Every row gives one point. The last column is the point's height on a tilted bowl or saddle (a function of degree 2), plus a little noise. Along how many of its main directions does it bend up, bend down or stay straight?
In the rows, zero is written as 128.

Points (11 x 3):
[[ 95  80 103]
 [150  93  92]
 [162 118  98]
 [172 110  87]
 [149 122 109]
 [109 126 120]
 [137 105 107]
 [144 181  89]
 [104 183  95]
 [154 115 103]
 [138 129 113]]
Directions: 0 up, 2 down, 0 straight

Points, 11 rows:
[[162 140 107]
 [115 149 101]
 [ 97 132 106]
 [138 146 108]
 [ 99 130 109]
 [ 97 105 115]
 [179 135 100]
 [150 112 134]
 [174 118 119]
 [172 123 117]
 [ 67 155  55]]
Directions: 0 up, 2 down, 0 straight

Points:
[[ 94 102 102 170]
 [ 80 123 152 130]
 [125 174 146  94]
 [ 87 138 171  94]
 [172 126 145  61]
 [ 94 182 129 109]
 [107 152  67 135]
 [125 139  66 125]
 [130 115 166  96]
 [119 119 151 127]
 [129 126 100 146]
 [ 86 139 111 167]
 [101 167 122 134]
 [125 117 117 149]
 [138 103 130 125]
 [ 84 154 159 105]]
Directions: 0 up, 3 down, 0 straight

Points:
[[142 112 104 139]
 [138 150 139 123]
 [102 144  97 136]
 [201 122 122 160]
 [120  98 135 143]
 [ 93 134 161 146]
 [ 87  62 129 207]
 [113 138 147 128]
 [118 134 143 125]
 [106  81 100 173]
 [173 160 119 140]
 [169  99 125 148]
 [136  86 155 158]
 [ 86 147 166 153]
 [125 146 161 131]]
Directions: 3 up, 0 down, 0 straight

Points:
[[ 90 168 119  93 157]
 [120  91 137  96 135]
 [129 118 124 114 142]
 [130 112 184 162 146]
 [135 135 113 158 126]
 [ 95 110 159  97 138]
 [122 113  95  92 165]
 [ 82 127 135 134 141]
 [150 122 146 160 123]
 [125 157 110 180 106]
 [147 165 164 142 124]
 [152 138 164 148 128]
 [131  87 119 140 139]
 [102 110  43 114 224]
 [106 142  99 143 145]
 [ 87  68 115 125 138]
 [130 138 129 138 133]
 [135  74 135 184 120]
 [ 96 151 207 135 173]
 [130 111 110 108 150]
 [133 107 123 104 142]
 [110 160 150 103 143]
 [ 81 134 120 124 148]
 [114 109 131 144 137]
 [121 191  92 202  67]
 [ 99 110 124 116 146]]
Directions: 1 up, 2 down, 1 straight

Points:
[[133 119 122 132  98 128 117]
 [108 153 143 147 115 118 119]
 [135 151 121 130 137 200  84]
 [110 138 141 136 164 174  86]
 [152 143 123 155 134 156  85]
 [126 128 110 158  90 118 121]
 [167  91 127 140 109 127 137]
 [154 142 129  92 148 141  94]
 [115 120 144 136  95 159 120]
 [ 64 144 144  71 103  95 158]
 [159  98 140 135  99 144 125]
 [157 122 151 171 128 149 108]
 [168 160 144 154 124 128 111]
 [125 161 143 128  96  88 162]
 [164 158 155 115 167 192  61]
 [135 124 116 121  96 117 119]
 [ 86 148 136 157 152 122 108]
 [117 116  90 132 119 112 116]
 [139  76 147  89  88 157 137]
 [108 169  99 175 147 171  77]
 [120 184 134 141  65 100 172]
 [116 123 140 135 108 108 134]
 [161 167 101 179 143 125  93]
 [142 123 131 193 155 106 129]
 [139 156 113 148 111 148  90]
 [158 131 115 166 174 177  96]
 [146 118 172 143 105 192 108]
 [127 100 130 154 155 105 141]
 [ 96 132 128 137 128 105 124]
 [122 129 105 150  87 131 118]
 [136 226 148 113 124 152  92]
 [ 78  99 145  97  76  79 191]
 [ 88 129 148  99 141 125 120]
 [165  90  48 121 106  97 163]
 [101 115  91 130 144 161 118]
 [149 128 147 113  80 151 113]
 [ 77 158 150 112  82 154 140]
 [175 126 120  97 136 165 103]
 [104 106 128 117 122 157 123]
 [125  74 144  98 121 161 143]
 [125 103 165  69 110 168 114]
 [ 94  94 168 115  85 103 183]
 [137  77 131 101 145 114 150]
 [133  87 181 146 133 146 152]
 [ 81  97  94 126 108 141 146]
 [120 130 116  76  45 166 144]
 [157 151 117 129 171 141  86]
 [169 130 107 108 127 124 117]]
Directions: 3 up, 0 down, 3 straight
